Rows are points. Each copy is the shape, with its points in the same order, stretched, turned, moved and blurred by noise. Is it also mirrored, or only turned?
In the rows, 128 means zero.

Shape (6 x 2)
[[140 161]
 [ 96 138]
 [143 195]
 [ 83 124]
 [158 102]
 [ 87 123]]
Copy 1 (6 x 2)
[[152 126]
 [130 161]
 [191 127]
 [110 171]
 [102 102]
 [107 164]]
Copy 1 is: only turned
Copy 2 (6 x 2)
[[149 152]
 [104 139]
 [159 184]
 [ 85 132]
 [162  88]
 [ 91 127]]
Copy 2 is: only turned
Copy 3 (6 x 2)
[[138 165]
 [ 95 149]
 [145 202]
 [ 79 134]
 [146 101]
 [ 87 137]]
Copy 3 is: only turned

Shape (6 x 2)
[[160 138]
 [159 104]
 [151 146]
 [ 94 164]
 [ 88 174]
 [166 109]]
Copy 1 (6 x 2)
[[134  88]
 [ 95  85]
 [147 100]
 [173 168]
 [184 177]
 [ 98  81]]
Copy 1 is: only turned
Copy 2 (6 x 2)
[[162 114]
 [160 137]
 [156 105]
 [ 88 111]
 [ 79 108]
 [169 128]]
Copy 2 is: mirrored
Copy 3 (6 x 2)
[[161 136]
 [161  97]
 [153 148]
 [ 96 174]
 [ 87 188]
 [164 101]]
Copy 3 is: only turned
Copy 4 (6 x 2)
[[107 147]
 [104 103]
 [108 148]
 [160 134]
 [166 150]
 [ 94 115]]
Copy 4 is: mirrored

Shape (7 x 3)
[[150  84 149]
 [151 124 124]
 [ 97  76  83]
 [ 93 123  99]
 [121 145 176]
 [137  70 107]
 [108 148 148]]
Copy 1 (7 x 3)
[[119 130 186]
 [126 152 156]
 [ 70 120 125]
 [103 116  93]
 [157 100 125]
 [ 85 140 175]
 [143 106 104]]
Copy 1 is: mirrored
Copy 2 (7 x 3)
[[109 101 111]
 [140 132  95]
 [ 56 153  52]
 [ 85 174  85]
 [139 143 168]
 [ 92 125  67]
 [129 165 139]]
Copy 2 is: only turned

Shape (7 x 4)
[[149 150 185 125]
 [150 131 142 109]
 [140  93  99 163]
 [167 143  51 123]
 [128  69 140 128]
 [120 101  33 131]
 [118 133 150 133]]
Copy 1 (7 x 4)
[[ 95 114  90  84]
 [117 139  92 105]
 [154 110 154 112]
 [126 136  95 190]
 [157 139 154  86]
 [131 165 152 181]
 [110 133 123  97]]
Copy 1 is: mirrored
Copy 2 (7 x 4)
[[122 162 155 106]
 [134 135 152 135]
 [ 83 120  98 187]
 [124 147 109 211]
 [107  96 151 144]
 [127  97 104 210]
 [130 131 132 117]]
Copy 2 is: only turned
Copy 3 (7 x 4)
[[106 136 192 143]
 [112 110 154 140]
 [175 131  93 111]
 [109 110  41  85]
 [183  93 129 155]
 [164 120  10 122]
 [138 151 152 155]]
Copy 3 is: only turned
Copy 4 (7 x 4)
[[167 129 108 166]
 [155 102 121 143]
 [102 119  96 102]
 [147 103 121  69]
 [102  89 113 150]
 [102 103 152  76]
 [139 135 135 153]]
Copy 4 is: only turned

Shape (8 x 4)
[[120 127 126 146]
 [ 96 144 109 160]
 [131 192  94 161]
 [113 144 151  59]
 [107 142 128 105]
 [125  90 116  63]
 [125  97 153 106]
 [199  94 109 152]]
Copy 1 (8 x 4)
[[124 147 125 151]
 [144 177 105 152]
 [178 139  75 155]
 [113 141 103  54]
 [120 156 101  96]
 [ 62 135 112 103]
 [ 95 125 141 109]
 [114  58 120 185]]
Copy 1 is: only turned
Copy 2 (8 x 4)
[[134  99 100 137]
 [131  91 106 172]
 [168 140 104 195]
 [172 126 169 115]
 [153 113 138 146]
 [101 120 144  83]
 [137 109 124  90]
 [115 144  53  82]]
Copy 2 is: only turned
Copy 3 (8 x 4)
[[106 121 124 144]
 [ 88 143 111 164]
 [ 68 104  58 163]
 [126 164  89  83]
 [104 152 100 120]
 [100 144 140  73]
 [133 138 141 114]
 [109  40 148 143]]
Copy 3 is: only turned

Shape (9 x 6)
[[129 122 159  80 165 156]
 [153 121 131  70 111 139]
 [100 120  92 152 148 152]
 [105 133 114 173 129 102]
 [154 154 132  50  97 144]
 [144 146 164  74 137 152]
 [124  84 133 153 123 127]
 [138 125 123 175 116 151]
 [155  99 113 174 171 119]]
Copy 1 (9 x 6)
[[ 97 190 142  93 137  83]
 [113 154 178 138  97  88]
 [ 94 132  89 153 119 126]
 [149 120  83 147 127 173]
 [120 193 209 165  97  79]
 [111 186 174 114 139 100]
 [108  84 117 101 118 143]
 [121  96 124 149 155 152]
 [141  62  71 114 132 106]]
Copy 1 is: mirrored
Copy 2 (9 x 6)
[[121 135 168 129 201 115]
 [125 139 183  96 139 176]
 [ 77 155  85 142 108  83]
 [ 95 127  87 160  88 113]
 [153 162 196 102 137 209]
 [152 149 165 116 193 157]
 [ 83  92 104 104 135 114]
 [122 117  74 111 116 103]
 [130 109 116 129 105  53]]
Copy 2 is: only turned
